Each row of a before or after table is a point. The points were changed in one or more steps. Then noise was added and the rows were shuffled. The steps act on how far a point lies along the listed directions, d1 being the first. What was done? A step turns or swaps two directions, mirrors them in a line or flattens them onto one, adds a multiple of one to another, or multiplies one. Angles are multiples of 10 degrees, from the lower direction toward the higher: turns from -170 to 170, lines from 10 to 170 but not 90. Use the fewest steps. Two steps may share a direction if one is a turn and the other turns, adds or multiplies; they go together, in the order done. Otherwise the lowest direction goes first.

Directions:
(1): [  2.6 -20.6]
(2): [-20.6  -2.6]
Before (12 x 2):
[[-1.0 -1.3]
 [ 1.9  5.6]
 [-4.1 -3.4]
 [-7.2 -4.3]
 [-4.0 -1.1]
 [ 0.7  1.7]
 [ 1.7  0.9]
 [ 0.1 -3.8]
 [ 2.4 -0.1]
 [ 3.2 -3.9]
 [-1.0 12.9]
 [ 2.7 -2.3]]
After (12 x 2):
[[-0.9 -3.6]
 [ 2.3 -4.0]
 [-3.9 -0.3]
 [ 2.5 -0.6]
 [ 1.8 -2.5]
 [ 1.9  0.7]
 [-7.8 -2.9]
 [ 2.6  5.1]
 [ 0.9  1.3]
 [-1.0 -1.3]
 [ 1.5 13.0]
 [-4.6 -2.6]]
Steps: turn d1 and d2 by 10 degrees

Directions:
(1): [ 9.8 12.0 20.2]
(2): [-23.4   6.6   7.4]
Before (13 x 3):
[[ 9.0 -1.5 -7.4]
 [-5.3 -0.5  2.1]
 [ 3.4  0.5  0.7]
 [ 2.9  1.6 -2.5]
 [-1.2 -2.3 -2.8]
 [ 9.3 -4.2 -2.1]
 [ 1.1 -1.8 -5.7]
 [ 8.1 -5.1 -5.0]
 [ 7.4 -3.9 -8.5]
 [ 6.9 -0.8 -3.2]
 [-7.5 -4.0 -6.2]
 [ 5.8 -7.1 -8.2]
 [-7.1 -1.2  1.1]]
After (13 x 3):
[[ 3.3 -1.4 -1.3]
 [10.8  5.6  3.6]
 [ 0.5  1.3  2.7]
 [ 1.8  3.6  0.6]
 [-3.2 -4.0 -2.2]
 [ 4.7 -5.8 -7.3]
 [ 5.5  4.1  4.3]
 [11.2  2.8  2.7]
 [ 9.5  1.4  5.4]
 [ 6.5  2.3  7.9]
 [-2.8 -5.0 -4.1]
 [ 6.2  0.8 -1.5]
 [11.6 -0.3  2.7]]
Steps: turn d1 and d2 by 70 degrees

Directions:
(1): [-7.0 16.8  9.8 20.6 20.9  1.1]
(2): [  9.3  18.3 -25.0  11.1 -10.6  -2.9]
Before (8 x 6):
[[ 1.6  4.0 -4.6  4.6  0.6 -0.3]
 [-1.6  5.8  7.3  6.2  3.7  2.2]
 [-3.0 -2.8  5.5 -1.5  3.4  3.1]
 [-0.8 -6.6  8.1 -7.1  0.8  2.4]
 [-1.7 10.5  1.0 10.6  2.7 -0.3]
 [-3.6 -2.8 10.4  3.5  6.7 -3.0]
 [ 4.9 -4.7 -1.8 -5.9 -5.2 -0.2]
 [-0.9 -0.1  1.6  1.7  4.0 -0.1]]
After (8 x 6):
[[-2.2 -2.4 10.6 -2.3  6.1  2.7]
 [ 2.6 -7.1  3.3 -6.7 -2.3  0.3]
 [ 0.4  9.3  2.1  7.5  1.2  1.6]
 [-2.6  3.0  6.2  8.6  7.1 -3.2]
 [-2.9  0.9  4.8  2.1  5.0  2.8]
 [ 3.0  2.0 -6.0  1.8 -2.5 -0.8]
 [ 0.0  1.7 -0.4  2.8  3.6 -0.3]
 [ 1.7 10.9 -6.0  8.5 -3.5 -0.9]]
Steps: turn d1 and d2 by 40 degrees

Directions:
(1): [ 4.0 23.0 13.9  3.0 20.7 18.5 13.0  5.4]
(2): [-16.8 -15.9  20.0  -7.5  -0.3  -8.6  19.8  16.3]
Before (10 x 8):
[[ -3.7 -10.5  -0.3  -5.2  -2.9  -6.2   1.2   2.7]
 [  0.3  -4.0  -6.2  -0.7  -2.7  -1.1  -6.6  -3.5]
 [ -0.6  -3.4  -3.8  -3.0  -1.0   3.9  -4.3  -3.1]
 [ -3.1 -10.7  -5.1  -0.1  -9.8  -5.0  -1.6  -1.4]
 [  6.4   8.6  -4.9   1.1   0.4   2.9  -6.6  -6.3]
 [  6.3  10.8  -3.8   3.4   2.2   4.7  -0.8  -3.4]
 [ -4.0 -10.1  -3.7  -3.9 -10.3 -10.1  -4.1  -1.1]
 [ -0.9  -2.5  -2.5  -1.0  -3.3  -3.9  -0.2  -1.6]
 [ -0.6  -2.6  -2.5  -1.1   1.1   1.0  -1.8  -0.2]
 [  2.2   8.3  -2.7   2.5   4.5   7.5  -1.5  -0.2]]
After (10 x 8):
[[-2.1 -7.7 -3.4 -0.8 -8.8 -8.1 -0.3 -0.1]
 [-2.7  7.8 10.1 -2.3  7.5  5.0  8.9  5.3]
 [ 2.4  6.2  2.8 -1.6  9.1  6.5  4.2  1.7]
 [-2.0  3.8  7.5  1.1  4.7  6.9 10.2  4.7]
 [-5.2 -8.5  1.9 -3.9 -6.6 -8.3  0.8  1.5]
 [-4.1 -4.4  2.1 -4.4  1.3  4.3  1.2  1.2]
 [-1.5 -2.2 -0.2 -1.3  2.5  1.8  0.4  1.5]
 [-5.0 -3.6  5.2 -2.8  3.0  1.1  4.8  4.0]
 [-3.6 -7.4 -5.9 -0.5 -6.3 -3.6 -3.9  0.6]
 [-1.2  2.4  2.7 -0.9  2.3  0.1  4.7  1.3]]
Steps: turn d1 and d2 by -140 degrees

Directions:
(1): [ 24.3   8.1  -1.3  17.5   2.4   7.7   7.4 -15.9   6.1 -17.1  26.4]
(2): [  4.9  -4.6  17.2   8.2 -10.2   3.0   4.8 -27.1  -2.1  32.6  -3.7]
(3): [  3.1   8.3  19.2  26.7  -5.8   8.5  12.9  18.5 -11.9  -8.3 -19.4]
Before (13 x 11):
[[  1.6  -4.5   2.4   0.0  -0.2  -0.8  -3.5  -6.2   3.2   6.5  -0.8]
 [  2.3   2.4   3.7   9.0  -1.8   4.3   2.4   3.5  -1.6  -5.6   1.2]
 [ -2.3   2.6  -2.5  -0.6   1.1  -1.6  -0.2   9.1  -2.3  -7.9  -3.0]
 [ -0.2  -1.0  -1.0   1.8   2.1   0.1  -3.9   1.6   1.8   1.0   0.1]
 [ -8.9  -2.1  -2.4  -3.8  -1.1  -4.3  -0.5   8.0  -3.9  -0.5  -8.6]
 [ 12.4   7.0   8.9  16.4  -2.9   5.5   7.8  -3.7  -1.1  -6.7   2.6]
 [ 10.7   4.5   1.4  11.2   1.0   5.1   5.8  -1.7  -1.3  -7.9   6.7]
 [  4.9   0.2   3.0   8.4  -1.8   2.8   4.2  -2.7   0.7  -1.5   1.6]
 [ -2.9   1.1   4.9   0.4  -1.8  -0.1  -1.9  -1.1  -1.1   5.7  -1.8]
 [  4.1  -1.0   3.1   6.2  -2.5   4.3   1.5  -9.5   1.7   4.0   2.1]
 [  6.0   4.8   3.4   4.9  -1.3   3.5   3.6  -6.4   2.5  -2.0   0.1]
 [  7.1   5.6   1.8   9.9  -1.2   3.2   5.6   9.3  -3.1 -16.2  -1.4]
 [  4.0   0.7   3.4  -0.9  -1.2   1.7   1.6  -0.6   2.4   1.5   0.5]]
After (13 x 11):
[[  0.8   3.7  -9.5  -3.2   4.5  -2.1  -1.7  10.6   1.3 -17.3   5.4]
 [ -1.3  -4.8  -1.8  -4.2  -1.2  -1.5  -1.4  -7.3   2.9   8.1   1.7]
 [  0.3  -0.5  -0.5   3.2   2.0   0.3  -3.5   3.3   1.2   0.0  -0.7]
 [  4.9   3.4  -3.2   7.8   0.8  -0.1   4.3   4.4  -0.9 -14.8   5.2]
 [ -1.9  -5.3  -5.4 -14.8  -0.7  -5.5  -6.5 -15.0   6.0  12.9   6.0]
 [  2.3   1.7   7.4   4.8  -2.8   1.7   0.0  -7.2  -0.3   6.9   2.4]
 [  2.4  -4.0   8.9   6.0  -3.0   1.0  -0.6  -7.5   0.3  10.9  -5.6]
 [ -2.0  -5.4   5.3  -0.4  -4.8   1.6  -1.4 -14.0   1.1  17.5  -3.6]
 [ -0.8  -1.1 -17.5 -15.8   5.3  -5.2  -7.0   4.7   5.7 -15.3  10.2]
 [ -1.6  -0.9   0.1  -7.2  -1.2  -0.8  -1.8  -9.9   3.4   9.2  -2.3]
 [ -2.1  -2.4  -6.2  -6.4   1.1  -0.8  -4.9  -2.5   3.4  -1.3   7.5]
 [ -4.6  -4.6  -9.4 -14.1   3.4  -4.1  -5.6  -3.0   2.5   5.9   3.5]
 [  2.5  -0.6   3.2  -3.3  -1.5   0.9   0.3  -2.2   2.5   5.3  -0.9]]
Steps: turn d1 and d3 by -140 degrees; multiply d2 by 2
